Each row is a point. The points of each table are mixes of a few directions, plus a little noise. Count the directions of each table, and those that both share. Where both have some left over, give the other angles between the two spaces (their principal angles), to ten degrees, smallest first.

First (4 x 2)
[[-0.87  1.11]
 [ 1.34 -1.51]
 [-2.55  2.85]
 [ 2.19 -2.34]]
Second (7 x 2)
[[ 0.70 -0.71]
 [ 0.11 -0.05]
 [-0.92  1.02]
 [ 1.76 -2.00]
 [-4.20  4.37]
 [ 2.17 -2.28]
 [ 0.23 -0.30]]
Directions: first 1, second 1, shared 1

First (9 x 6)
[[ 4.19  0.50 -0.08 -0.28  2.82 -1.60]
 [ 2.63 -5.48  7.22  1.82 -2.60  1.95]
 [-2.38  0.93 -1.23 -0.29  0.14  0.68]
 [ 3.02  1.45 -1.57 -0.21  0.77 -2.72]
 [-1.66 -1.10 -1.77 -0.70 -0.75 -0.18]
 [-0.90  0.45 -0.61  0.01 -1.12 -0.36]
 [-1.23 -0.96 -1.10 -0.59  0.38  0.51]
 [-1.34  1.15 -2.14 -0.17 -1.54 -0.97]
 [-2.24  3.27  1.34  0.48  1.96  2.37]]
Second (7 x 6)
[[-3.57 -0.48 -1.62  2.44  0.77  0.62]
 [-1.32 -0.88  0.58 -0.85  0.94  1.80]
 [ 3.83  0.38  1.85 -2.90 -2.26 -0.95]
 [-2.83 -0.76 -0.54  0.94  2.41  1.89]
 [-0.45 -1.39  1.70 -2.88 -3.12  1.36]
 [ 0.78  0.69 -0.37  0.84  2.84 -0.10]
 [ 3.57  2.43 -1.59  2.42 -1.58 -4.61]]
Directions: first 4, second 3, shared 2; angles 60

First (10 x 11)
[[-2.77  1.65  1.35 -0.89  1.06  2.75 -1.08 -0.84  3.57 -0.51  3.06]
 [ 0.29  4.94 -1.43  2.01  4.44 -0.78  0.17 -3.30 -1.19  1.74  0.64]
 [ 2.65 -1.76 -0.94 -1.14 -0.80 -1.98  0.62  1.27 -3.03 -0.50 -0.29]
 [-4.60  2.53 -1.04 -2.22  0.66  2.19  0.58 -0.91  1.25  1.56  0.70]
 [ 1.70 -1.59 -0.85 -0.60 -0.21 -1.89 -0.78  1.66 -0.99 -2.17 -2.04]
 [-3.86  2.69  1.51  0.69 -0.72  3.96  1.48 -1.63  3.35  2.79  1.21]
 [ 1.00 -3.66 -0.49  1.91 -0.23 -2.99 -2.02  0.26 -1.80 -0.80 -2.37]
 [ 3.14 -2.70  0.35  0.51 -2.57 -1.37  0.69  2.44 -0.89 -1.47 -2.94]
 [-0.27  3.15  0.58 -0.04  1.20  1.78  0.57 -0.60  2.07 -0.17  1.07]
 [ 2.72 -5.24  0.97 -0.23 -2.84 -1.66 -0.23  1.65 -2.36 -0.48  0.95]]
Second (8 x 11)
[[ 3.21  2.99  5.17  0.15 -3.76  3.33  1.08  1.47 -0.73 -1.84  1.01]
 [-1.27  0.51 -3.38 -2.31  2.14  0.33 -1.27 -1.10  1.04  0.99  1.33]
 [-0.41 -2.39  0.06  2.69  0.85 -1.27 -0.62 -1.42  1.04  1.30  0.60]
 [ 0.22 -1.74  2.06  2.84 -0.79 -1.57  0.85  0.59 -0.67 -0.27 -1.46]
 [-3.02 -6.17 -3.81  0.47 -1.52 -1.04  0.66 -0.30  2.24  4.07 -2.27]
 [-0.26 -1.35  0.00  0.70 -0.50 -0.12  0.20 -0.03  0.53  0.83 -0.28]
 [-0.21  4.54 -2.25 -2.98  4.54 -1.13 -1.24 -0.41 -1.74 -2.55  1.05]
 [ 1.54  3.47  2.12 -1.49 -1.08  1.43  0.74  1.33 -1.69 -2.33  0.03]]
Directions: first 6, second 4, shared 2; angles 30, 50

First (8 x 18)
[[-0.05 -0.05  0.02  0.05  0.03  0.01  0.14  0.09 -0.01  0.01  0.18 -0.12
   0.13 -0.03  0.12 -0.02  0.08 -0.07]
 [-0.17 -1.58 -1.55 -3.69  3.33  1.62 -3.27  1.20 -1.98  3.89 -2.72 -1.30
  -2.56 -4.57 -0.35 -4.75  3.67  0.83]
 [ 0.05  0.89  0.93  2.24 -1.86 -0.85  2.09 -0.62  1.04 -2.37  1.63  0.69
   1.75  2.77  0.22  2.78 -2.11 -0.57]
 [-0.92  0.42 -0.32  0.44  4.08  0.69  1.69  1.14 -2.26  0.02  1.23 -0.86
   1.88  1.14  0.65  0.41  1.40 -2.14]
 [ 0.80  0.59  1.23  1.76 -5.26 -1.50  0.31 -1.81  2.97 -2.31  0.37  1.48
  -0.25  1.40 -0.42  2.11 -3.18  1.45]
 [-1.06  1.35  0.37  2.74  3.17 -0.13  4.18  0.55 -1.56 -2.34  3.25 -0.35
   4.27  4.21  1.08  3.34 -0.34 -3.28]
 [ 1.21 -1.40  0.01 -2.45 -5.29 -0.47 -4.43 -1.35  2.71  1.76 -3.33  0.89
  -4.59 -4.14 -1.14 -3.08 -0.70  3.88]
 [-0.23 -0.44 -0.50 -1.06  1.66  0.50 -0.50  0.64 -0.87  1.12 -0.53 -0.53
  -0.47 -1.10 -0.03 -1.18  1.37 -0.12]]
Second (9 x 18)
[[ 0.03  0.03  0.01 -0.07  0.05  0.04 -0.04  0.02 -0.01  0.01 -0.01 -0.03
  -0.02 -0.03 -0.03 -0.05  0.01 -0.03]
 [-0.09 -0.30 -0.35 -0.69  0.86  0.37 -0.55  0.29 -0.51  0.78 -0.47 -0.34
  -0.42 -0.82 -0.02 -0.91  0.78  0.06]
 [-0.20 -0.62 -0.69 -1.45  1.85  0.73 -1.10  0.63 -1.05  1.54 -0.94 -0.64
  -0.85 -1.69 -0.10 -1.81  1.67  0.12]
 [-0.47 -1.65 -1.83 -4.09  5.03  2.01 -3.15  1.86 -2.95  4.47 -2.72 -1.81
  -2.39 -4.83 -0.21 -5.14  4.70  0.29]
 [-0.06 -0.26 -0.29 -0.67  0.86  0.37 -0.59  0.32 -0.49  0.80 -0.47 -0.36
  -0.41 -0.83 -0.08 -0.87  0.78  0.07]
 [ 0.38  1.46  1.68  3.72 -4.62 -1.79  2.89 -1.63  2.65 -4.08  2.52  1.59
   2.10  4.33  0.21  4.71 -4.26 -0.30]
 [ 0.21  0.70  0.80  1.77 -2.26 -0.85  1.33 -0.74  1.25 -1.97  1.21  0.75
   1.04  2.07  0.12  2.24 -2.05 -0.13]
 [ 0.42  1.61  1.77  4.03 -5.00 -1.91  3.07 -1.77  2.94 -4.34  2.61  1.76
   2.30  4.66  0.21  5.04 -4.52 -0.29]
 [-0.32 -0.99 -1.13 -2.49  3.14  1.26 -1.96  1.07 -1.78  2.76 -1.71 -1.09
  -1.44 -2.95 -0.11 -3.18  2.88  0.18]]
Directions: first 2, second 1, shared 1

First (8 x 32)
[[-1.39  2.86  1.48 -1.69 -0.93 -0.30  1.06  2.33 -4.43  0.90 -2.27 -1.92
   4.49 -2.60 -2.57  1.37  2.97  1.35 -2.38  2.01 -0.50 -0.98 -3.51 -3.32
  -1.09 -0.34 -0.47 -1.78 -1.63  2.70  3.74  1.83]
 [-2.52 -0.02 -2.14  0.54 -0.76 -1.19 -1.30  1.56 -3.55  1.97  0.57  2.10
   1.25 -1.38  0.76 -2.42  0.44  3.63 -2.99 -1.67 -0.11 -0.93 -3.48 -2.37
   1.00 -2.26  0.18 -1.11  0.14  3.36 -0.90  0.27]
 [ 2.23 -0.10  1.91  1.02 -3.43 -0.99  1.46  1.05  8.02 -1.03 -4.10  0.35
  -3.64  1.00  3.35 -3.54 -2.96 -2.38  0.42  2.03 -3.62  1.45  2.26 -0.16
  -6.31 -2.37  1.99  3.31  0.51  0.89 -1.77 -3.04]
 [-0.02 -1.34 -1.51  0.81  0.66  0.44 -1.72 -1.27  0.51  0.49  1.89  1.57
  -2.31  0.99  1.63 -0.02 -1.42 -0.47  0.65 -1.73  0.57 -0.27  1.62  1.55
   1.06  0.10 -0.32  1.43  0.64 -1.50 -2.62 -0.02]
 [ 0.06 -1.13 -2.50 -0.32  1.88 -1.02  1.19 -1.22  0.37 -1.46  2.78  0.23
  -2.44  2.09 -0.49 -0.51  2.92 -0.06  1.51 -2.30  1.71  0.08 -0.01 -1.47
   1.77 -0.22 -0.08 -0.16 -1.63 -3.63  0.02 -1.27]
 [ 1.08 -0.57 -0.97 -0.20  1.31  1.35 -1.26 -2.65  0.83 -0.12  2.06  0.22
  -2.78  1.67  0.64  2.46 -0.37 -2.64  1.87 -1.01  1.28 -0.61  3.64  2.34
   0.81  1.70 -1.37  2.73 -0.25 -4.59 -1.61  0.61]
 [-0.49  1.24  2.68 -0.51  1.49  2.43 -0.90  0.16 -4.99  0.85 -0.01 -2.08
   6.30 -2.70 -3.36  4.43 -1.26  0.79 -0.16  1.85  1.42 -0.08 -0.89  3.16
   3.42  3.84 -1.29 -3.66  1.86  2.53  2.76  3.76]
 [ 1.03 -0.76  0.75  0.61 -0.14 -0.77  1.70  0.27  3.46 -1.47 -0.80 -0.40
  -0.88  0.94  0.22 -1.70 -0.52 -0.38  0.97  0.47 -0.68  1.34  0.26  0.07
  -0.99 -0.52  1.34 -0.77  0.40  0.16  0.31 -1.86]]
Second (10 x 32)
[[ 1.59 -0.14  1.13 -0.48 -0.08 -2.32  4.99  1.28  4.56 -3.51 -1.66 -2.12
  -0.66  1.35 -1.41 -2.72  2.93 -0.50  1.57  1.21 -0.91  2.09 -1.16 -2.91
  -2.24 -1.28  2.25 -2.01 -1.55 -0.67  2.96 -3.18]
 [-1.49  0.14 -1.03  0.43  0.05  2.14 -4.62 -1.19 -4.24  3.28  1.52  1.99
   0.60 -1.28  1.30  2.53 -2.70  0.47 -1.46 -1.12  0.84 -1.93  1.09  2.70
   2.05  1.19 -2.09  1.82  1.42  0.62 -2.74  2.93]
 [-0.54  0.03 -0.37  0.15  0.03  0.76 -1.67 -0.43 -1.53  1.19  0.54  0.71
   0.24 -0.45  0.48  0.90 -0.99  0.15 -0.50 -0.38  0.28 -0.70  0.41  0.96
   0.74  0.43 -0.76  0.66  0.53  0.22 -1.00  1.07]
 [ 0.55 -0.05  0.36 -0.17 -0.02 -0.76  1.65  0.44  1.57 -1.17 -0.56 -0.73
  -0.20  0.46 -0.48 -0.91  0.98 -0.15  0.53  0.41 -0.31  0.68 -0.39 -0.98
  -0.75 -0.44  0.75 -0.67 -0.50 -0.24  0.99 -1.05]
 [-0.34  0.02 -0.21  0.08  0.01  0.46 -1.02 -0.28 -0.94  0.72  0.33  0.43
   0.15 -0.30  0.30  0.57 -0.58  0.11 -0.32 -0.23  0.17 -0.42  0.25  0.59
   0.48  0.28 -0.47  0.42  0.31  0.14 -0.59  0.63]
 [ 0.90 -0.07  0.62 -0.26 -0.05 -1.29  2.75  0.69  2.53 -1.95 -0.91 -1.17
  -0.36  0.75 -0.78 -1.50  1.63 -0.28  0.87  0.69 -0.46  1.16 -0.65 -1.61
  -1.22 -0.71  1.26 -1.09 -0.86 -0.38  1.64 -1.76]
 [-0.76  0.04 -0.53  0.24  0.02  1.11 -2.39 -0.61 -2.21  1.70  0.80  1.05
   0.30 -0.67  0.68  1.28 -1.38  0.23 -0.76 -0.58  0.41 -0.98  0.56  1.39
   1.06  0.64 -1.09  0.92  0.72  0.32 -1.44  1.52]
 [-2.51  0.20 -1.72  0.76  0.09  3.61 -7.71 -2.00 -7.10  5.47  2.54  3.28
   1.03 -2.10  2.15  4.25 -4.56  0.75 -2.45 -1.89  1.40 -3.23  1.84  4.52
   3.43  2.00 -3.52  3.09  2.39  1.07 -4.58  4.95]
 [ 2.88 -0.26  2.00 -0.89 -0.15 -4.17  8.92  2.32  8.19 -6.35 -3.00 -3.81
  -1.17  2.47 -2.51 -4.89  5.27 -0.86  2.84  2.17 -1.60  3.73 -2.10 -5.23
  -3.98 -2.33  4.05 -3.57 -2.74 -1.24  5.34 -5.72]
 [-0.30  0.03 -0.21  0.10  0.00  0.43 -0.93 -0.23 -0.84  0.67  0.31  0.38
   0.13 -0.24  0.24  0.52 -0.56  0.07 -0.27 -0.24  0.16 -0.38  0.21  0.53
   0.41  0.24 -0.43  0.37  0.29  0.13 -0.53  0.60]]
Directions: first 5, second 1, shared 1

First (10 x 32)
[[ 1.41 -0.73  0.82 -2.21 -1.51 -1.00  0.84 -1.35  0.22 -0.88  1.08 -2.48
  -0.75 -1.02 -1.37 -2.70  0.91  1.79 -1.38  0.36 -0.41 -0.53 -3.26  1.48
  -0.47  2.05  3.39  0.70  1.45 -0.39 -0.66  0.20]
 [-1.66  0.90 -0.78  2.82  2.48  1.80 -0.49  1.61 -0.66  1.32 -1.09  3.36
   0.89  0.97  1.78  3.71 -1.06 -2.24  1.81 -0.30  0.49  0.59  4.56 -1.59
   0.09 -2.85 -4.84 -0.89 -1.73  0.29  0.46 -0.06]
 [-1.19 -0.15 -0.66  0.75  1.11 -0.50 -1.09  1.66 -0.39  1.19 -2.48  2.45
   1.60  2.70  1.89  2.99 -1.90 -0.67  2.44  0.36 -0.39  2.16  3.68 -3.17
   0.68 -1.92 -4.37  0.46 -2.46  1.20  0.08 -0.25]
 [ 3.36 -2.03  2.52 -5.43  0.28  0.04  4.05 -3.81 -1.33 -1.33  2.44 -4.43
  -1.61 -2.47 -2.42 -4.57  1.24  4.30 -1.92  1.77 -1.54 -0.25 -3.79  2.60
  -2.93  2.26  4.04  2.17  3.01 -0.90 -2.85  0.49]
 [ 0.16  2.27  0.09  3.32  2.99  5.80  2.93 -1.94 -0.75 -0.59  5.21 -0.50
  -3.12 -6.34 -2.10 -1.46  3.86 -1.90 -3.77 -1.35  2.15 -5.32 -1.13  6.06
  -2.78 -0.59  2.48 -3.12  3.93 -2.83  0.30  0.80]
 [-1.74  0.77 -1.13  2.52  0.23 -0.14 -1.88  1.97  0.41  0.89 -1.75  2.51
   1.02  1.58  1.43  2.61 -0.97 -1.93  1.39 -0.66  0.49  0.67  2.46 -1.83
   1.41 -1.43 -2.77 -0.72 -1.84  0.58  1.12 -0.31]
 [ 0.79 -0.55  0.60 -1.36 -0.23 -0.09  0.89 -1.03 -0.10 -0.38  0.70 -1.28
  -0.46 -0.68 -0.68 -1.34  0.37  1.08 -0.51  0.34 -0.34 -0.18 -1.28  0.84
  -0.67  0.69  1.35  0.53  0.78 -0.24 -0.64  0.16]
 [ 0.61 -1.47  0.24 -3.02 -3.70 -4.52 -1.84  0.40  1.25 -0.44 -2.14 -1.65
   1.11  2.78  0.04 -1.54 -1.32  1.96  0.55  0.63 -1.29  2.18 -2.64 -2.04
   1.70  2.26  2.20  1.90 -1.15  1.30  0.04 -0.45]
 [ 0.94 -1.35  0.77 -2.49  0.52 -0.75  0.95 -0.61 -0.86  0.06 -0.71 -0.68
   0.49  1.00  0.13 -0.32 -0.90  1.70  0.93  1.05 -1.22  1.51  0.46 -1.21
  -0.78 -0.08 -0.79  1.48 -0.28  0.55 -1.29  0.02]
 [-2.89  2.33 -2.50  5.14 -2.21 -0.80 -4.24  3.40  2.29  0.59 -1.36  2.83
   0.82  1.30  1.29  2.56 -0.14 -3.96  0.30 -2.16  1.94 -0.90  0.69 -0.91
   3.24 -0.58 -0.52 -2.44 -1.81  0.38  3.41 -0.42]]
Second (9 x 32)
[[ 0.15  0.98 -1.48 -1.99 -1.38  0.52 -3.51  1.47 -0.89  0.23  0.39  0.51
  -1.54  1.83  2.93  1.57  0.80 -0.58  1.25  1.67  2.20  3.13 -0.09 -1.86
   2.29 -0.33  1.78  1.40  2.95  2.96  1.75  1.11]
 [ 1.38 -1.51 -0.58  0.13 -0.59 -0.13  0.87  0.01 -1.66 -1.23  0.57 -0.89
   0.51  0.28  0.54  1.23 -1.70  0.82 -2.08  3.20  1.30  0.88  0.15 -0.84
   1.71  0.97  3.02 -0.18  3.79  2.09 -1.81  1.09]
 [-0.39 -0.47 -3.01  0.22 -2.55  0.20 -0.02  1.20 -0.06 -1.52  1.53  1.70
   0.06  1.29  1.32  2.30 -0.48 -0.13 -1.01 -0.46  1.45  0.39  0.11 -3.13
   3.12 -0.95  2.73 -1.99  2.06  3.63 -0.26  0.51]
 [ 1.43 -0.95 -0.78 -4.25 -1.98  0.06  0.99 -0.80  0.09 -1.38  1.59 -0.35
  -1.06  1.38  0.26 -1.86  0.70  1.78  0.16  0.41  0.25  1.91 -1.95 -1.34
   0.22  0.23  2.08  1.44  1.22  2.11 -0.11  0.47]
 [-1.65  0.17  2.82  4.91  3.85  1.03  2.32 -0.33  3.37 -0.41 -3.39  1.61
   3.01  0.90 -3.03 -4.08 -1.18 -2.56  0.81 -0.61 -1.14 -2.03  1.58  3.83
  -4.63  0.87 -8.05  1.19 -7.83 -6.55  0.97 -0.98]
 [ 1.38  0.09 -0.15 -1.98 -0.97 -0.61 -0.90 -0.24 -1.43  0.71  0.75 -1.20
  -1.32 -0.56  0.75  0.64  0.20  0.64 -0.24  1.18  0.53  1.20 -0.60 -0.17
   1.04  0.20  2.31  0.47  2.86  1.62 -0.03  0.36]
 [-1.20  1.22  3.50  5.14  4.42 -0.01 -0.06 -0.24  1.03  2.20 -3.46 -0.28
   1.76 -1.77 -2.15 -1.34 -0.85 -2.47  0.55  0.01 -1.36 -2.35  2.06  4.59
  -3.58  0.80 -6.10  0.44 -4.64 -6.16  0.71 -1.04]
 [-3.60 -0.59  1.16 -1.61  2.62  1.03 -0.05 -0.92 -0.24 -0.44  0.39 -1.28
   0.23 -2.19 -0.15  1.29  3.16  3.87  1.61 -4.56 -4.25 -3.63 -0.47 -1.50
  -2.17 -0.96  0.39 -1.08 -1.72 -1.97 -3.04 -0.88]
 [ 2.49  1.08 -1.48 -0.56 -3.40 -2.09  0.38 -0.14 -0.24  1.91  1.52  0.23
  -1.79 -1.26 -0.63  0.25 -0.56 -1.42 -1.11 -0.95  0.98  0.52 -0.79  0.50
   2.06 -0.77  1.71 -1.71  1.43  2.24  1.76 -0.69]]
Directions: first 3, second 6, shared 1; angles 60, 60
